Every row gives one point. The points of each table are mixes of a few directions, plus a little noise. Count the directions of each table, and those that both share. Where both have some left over, give the other angles between the two spaces (their principal angles), to ten degrees, smallest first.

First (5 x 3):
[[ -4 -26  27]
 [  1   6  -6]
 [  7  45 -47]
 [  4  26 -27]
 [ -8 -52  54]]
Second (7 x 3):
[[ 25  60   5]
 [-21 -24  -6]
 [ 23   0  10]
 [-56 -35 -20]
 [-47  19 -21]
 [ 51  -1  22]
 [ 25 -18  12]]
Directions: first 1, second 2, shared 0; angles 40

First (6 x 4):
[[-31  13 -16 -21]
 [  2 -60 -21  10]
 [  8 -12   1   7]
 [ -7  46  12 -11]
 [ 35  16  30  19]
 [ -7  -3  -6  -4]]
Second (6 x 4):
[[-37  58   4   3]
 [ 14   2   4 -18]
 [  9 -47 -16  -5]
 [ -8  32  14  21]
 [  5  -7   1   4]
 [ 17 -37  -8  -6]]
Directions: first 2, second 3, shared 2

First (7 x 6):
[[ 18 -31  -7 -16 -28  12]
 [  6  57 -26 -11  28  33]
 [ 37 -25   6 -18 -15 -13]
 [-31  13 -20  56  30 -34]
 [ 32 -29 -41   2 -22   4]
 [-31 -19  57 -10 -15  -5]
 [-29  35  31  -2  22   4]]
Second (7 x 6):
[[-37  15   5  32  24 -11]
 [ 60 -37 -15 -49 -34  49]
 [-23  -6 -35  40   4  -4]
 [ -6  22 -15  24  34   3]
 [ -9  25  -6  14  -1 -59]
 [ 19  -4  29 -37 -15   2]
 [ -4 -15  36 -24 -13  19]]
Directions: first 4, second 4, shared 3; angles 50

First (9 x 9):
[[  2  -8 -13   0  22 -15  19 -21  -5]
 [-16  11   8 -10 -38  32 -25   8   0]
 [ 26 -31 -14   9  -9   5  -4  60  -7]
 [ -6 -48  -8 -25   5 -40  14  -8   7]
 [-13  37  28   3 -22  21 -24   0  10]
 [ 15 -10  14   7  -2 -14  -8  40  10]
 [-16  20  22  -6  11 -19   2 -36  14]
 [  8  30 -16  21  21  23  12 -19 -17]
 [ -1  -1 -22   1  13   6  15 -23 -13]]
Second (7 x 9):
[[ -3   7   8  15   5 -18  -7 -26  -1]
 [  2 -23  -6 -59  12 -15   8  13 -20]
 [ 21  21  15  32 -18  46   9   7  20]
 [ 21  -2  -2  16  -6  16  -7 -17  33]
 [-41  -2 -20  24   3 -27 -15   6 -10]
 [  9  33  -9 -42  -5 -20  24  10  -8]
 [ -8 -33  13  13   8  18 -12   5 -12]]
Directions: first 4, second 5, shared 0; angles 30, 30, 90, 90

First (11 x 11):
[[ 27  18  -4 -10   9  -3   6   5  15  25  -6]
 [ 11 -27  41  20 -17  12  41 -20  -6   7  14]
 [ 12  -3  33  15  29  -5  13 -26   5 -21 -10]
 [ 17  33 -21 -33  26   7 -14   7  24   3 -26]
 [-11 -24  -7  22 -16 -32 -35  14 -15  21   0]
 [  2   7 -10  -4  22   6 -15   2  18 -10 -17]
 [-33  -2 -13  25   1 -12  -4   0 -20 -35  28]
 [ 13   3   0  -1  16 -18 -24   2   8  12 -22]
 [ 11 -27   1  -3 -34  29  13  14  15  42  -1]
 [-22  -3   7 -16 -27  15  19  -6 -25 -18  15]
 [-27  23 -28 -14  -9   1   1   9 -19 -25  23]]
Second (8 x 11):
[[-23  30  32  17  22  19 -44 -35   2  29   6]
 [-11  14  15   8  10   9 -21 -17   1  14   3]
 [ 31 -40 -43 -23 -30 -26  60  48  -3 -40  -8]
 [  3  -4  -4  -2  -3  -3   6   5   0  -4  -1]
 [-13  18  19  10  13  11 -26 -21   1  17   4]
 [  8 -10 -11  -6  -7  -6  15  12  -1 -10  -2]
 [ -8  10  11   6   7   6 -15 -12   1  10   2]
 [ 13 -17 -19 -10 -13 -11  26  20  -2 -17  -3]]
Directions: first 6, second 1, shared 0; angles 70
